Each row of a before or after table is a point. One or more steps were done to the points. Then noise was added and the rows were shuffled. The steps act on columns, c1 being the first. Write out the steps. A step turns or swaps two columns, mirrors them in a line or flattens them onto one, adds a multiple of one to another, or multiplies or shifts one. Angles are multiples of 10 degrees, from the lower column toward the higher: turns from -170 to 170, lines from 10 to 170 but not 90. Use the fewest steps. Two steps may share a column if one is a turn and the other turns, adds or multiplies; they go together, in the order done. Otherwise the lowest column goes first.

Before (12 x 2):
[[ 15 -22]
 [ 36  42]
 [ 24 -19]
 [-31 -13]
 [ -2  69]
 [-11  -2]
 [ 21 -29]
 [  7  10]
 [ 25 -42]
 [ 41  81]
 [ 14 -72]
 [ 22  -3]]
After (12 x 2):
[[ 25   2]
 [-21  54]
 [-59  31]
 [ 37   4]
 [ -4 -11]
 [-49  75]
 [ 70 -22]
 [ -4 -32]
 [ 26  11]
 [ 48  -1]
 [ 16  17]
 [ -7  11]]
Steps: turn c1 and c2 by 60 degrees

Before, 13 rows:
[[ 11 -21 -50  55  29 -69]
 [ 20   1 -49 -29 -29   9]
 [-11 -11   2 -28  32   1]
 [-47  29 -47 -14  15  -7]
 [-17 -15  43  -3 -37  14]
 [ 51  40 -59  63  47  44]
 [ -7  78 -23   3 -33 -55]
 [-33   9  22 -38   9  46]
 [ -5  29   1  66 -29  19]
 [ 41 -28   4 -24  39 -62]
 [ 22  12 -11 -13 -39 -53]
 [ -1  64 -41  41  29  31]
 [ 54 -30 -43 -35  15 -41]]
After, 13 rows:
[[-16  33 -23  74 -19  23]
 [ 24 -33  13 -22 -30 -67]
 [ 23 -23  63 -10 -11 -40]
 [ 17 -14  -2 -17  26  -5]
 [-16   7 -16 -21  28  54]
 [-11  32 -34  -7  47 -47]
 [ -8 -16  27   9  -9  40]
 [-18  85  16  20 -21 -35]
 [-12   9  38  -4 -41 -40]
 [  8  70 -60  46  19  -5]
 [ 21 -11  16  73  12 -87]
 [ 26  37 -71  68 -13 -10]
 [ -6   6 -39 -24 -37 -26]]
Steps: turn c1 and c5 by -50 degrees; multiply c1 by 0.4; add 0.3 times c2 to c6; turn c3 and c6 by 50 degrees; shift c4 by 10

Before (10 x 12):
[[-27 -32 -29  27  36  29   8 -62  12 -30  16  -2]
 [ 35 -67  26  12  12   2  16  43 -25 -11 -22 -63]
 [  0  12 -43  25  66  39 -10 -37  -2  -3 -11  20]
 [  5   1 -16   0  33  61   6 -39   2 -28  14 -48]
 [-11 -10  31  17  -5 -23   5  10 -41  24  10 -57]
 [ 57  -4  28   4  10 -50  37  25  -4  11  19  -6]
 [ 22 -16  15 -10 -23   5  47  30 -23  66  30  23]
 [ 40 -35  58  -6  -8  13   4  -6 -51  34  22   3]
 [-21  -3 -48 -27  43  16 -34 -64  30  34  31  13]
 [  3 -21   1  26  24  59   5 -72  20  21 -24 -28]]
After:
[[  4   2   6   6  52  64   3 -72  22 -24  22  35]
 [ 33  11  41  11  42   8  23  41 -23 -21  -9  92]
 [-42   9 -92 -32  72   3  -1 -66  30  30  36 -13]
 [  0 -28  67  27  23 -15 -12  12 -44  11  21  49]
 [ 52  25  -1 -13   6   2   0  32 -23  30  70  -7]
 [ -6  23  -7  13  64  33 -28 -65  11  16 -30  22]
 [ 61  -2  57  22  40 -45  31  25  -5  19  12   4]
 [ -9   7 -29  10  94  43   5 -37  -4 -14  -5 -23]
 [ 24  28  42 -11  20  10  35  -8 -50  19  33  23]
 [  9 -34 -46 -20  63  57   2 -41   2  15 -27  34]]
Steps: mirror c1 and c7 in the line at 30 degrees; turn c2 and c12 by -140 degrees; turn c4 and c6 by 20 degrees; add 1.5 times c4 to c3; shift c5 by 30; swap c10 and c11

Before:
[[ 62   9 -48  67  -9  -1 -21 -12  20  13  10  35 -15  -9  33  31   0  -9
    9 -27]
 [ 11  32 -25   0  36 -25  28  22  12 -55 -35   0  -2  32  36 -16  21  -7
   27  37]
 [-24 -29 -18   2  24  19  25 -26  59 -32 -47  29  -8  64  15  10  14  24
  -58   4]
 [ 37  -3  12  40 -72   3  42 -59  31  39  36 -24 -51  18 -36 -22 -22 -23
  -16 -46]
 [ -5  24 -28   7   9 -26  -5  29  -1  17 -27  52  26  32  46  11   4   1
   15  14]
 [ 41  34   2  44 -22  -3 -12 -11  25   6  13  15  22 -19  -2  12  -2 -45
  -16  -7]
 [-26 -28 -61  11  24  24  47  27  42 -37 -44  -1  -5  56   7 -22 -26  13
  -63  10]
 [ 61  17   8  31 -34 -15  -6 -39  16  32  19 -27 -56   0 -43 -12 -28   5
  -42  -2]
 [ 10 -18 -14 -24  29  52  42   4  36 -25 -61  28   5  55   8 -20 -18  29
  -38 -26]
 [ 28  21 -42 -25  33 -39  34  17  42  -9  18   5  14  15  21   4   6  -1
    4  16]
 [  5  27 -60 -36  -7  -8  25   3   3 -22 -42  38  -1  15   5  17  20 -16
    1   6]
 [-22  59 -23   4  69  -8  41   6  -2  -7 -20  22   0  20 -13  17  13  -7
   18  18]]
After, 12 rows:
[[ 10 -28 -60  12  24  24  47  36  43 -35 -44  -1  13  56  47 -13 -19  30
  -61  -6]
 [ -3  17   8  31 -34 -15  -8 -72  15  32  18 -27  24   0 -58 -10 -45  62
  -43  -7]
 [-36 -30 -19   3  24  19  24   8  59 -33 -45  29  25  65  16   9  21  40
  -57   5]
 [ 25  32 -25   1  36 -25  28   1  13 -55 -35   1  -4  31  52   3  36  13
   26   2]
 [ 23  24 -28   8   9 -25  -5  18   0  17 -28  53  -9  32  96  13  27 -25
   15   9]
 [  5  25 -59 -37  -7  -8  25  -3   4 -22 -41  39 -14  15 -13  15  19   8
    1   9]
 [ 11  34   1  43 -23  -3 -13 -40  25   7  13  15 -50 -19  -1   7  -3  12
  -16   3]
 [-33  -3  11  39 -73   4  42 -61  32  38  37 -24  -4  17 -50 -36 -38  78
  -16 -21]
 [ 21   8 -48  68  -9  -1 -21 -59  21  13  11  35  -2  -8  71  12  17  31
    9   6]
 [  9 -18 -14 -24  29  52  42  -7  36 -25 -61  28  26  56  40 -26 -12  10
  -39 -14]
 [ 28  21 -41 -24  33 -39  34 -16  43  -8  19   5  -5  15  38  10  16  17
    4   6]
 [ -6  58 -22   4  68  -7  41  23  -2  -7 -20  22  -6  19 -45  21   5   1
   18  11]]
Steps: turn c1 and c8 by -60 degrees; turn c13 and c18 by -110 degrees; add 0.7 times c9 to c18; turn c15 and c17 by 30 degrees; multiply c15 by 2.5; flatten c16 and c20 onto the line at 30 degrees
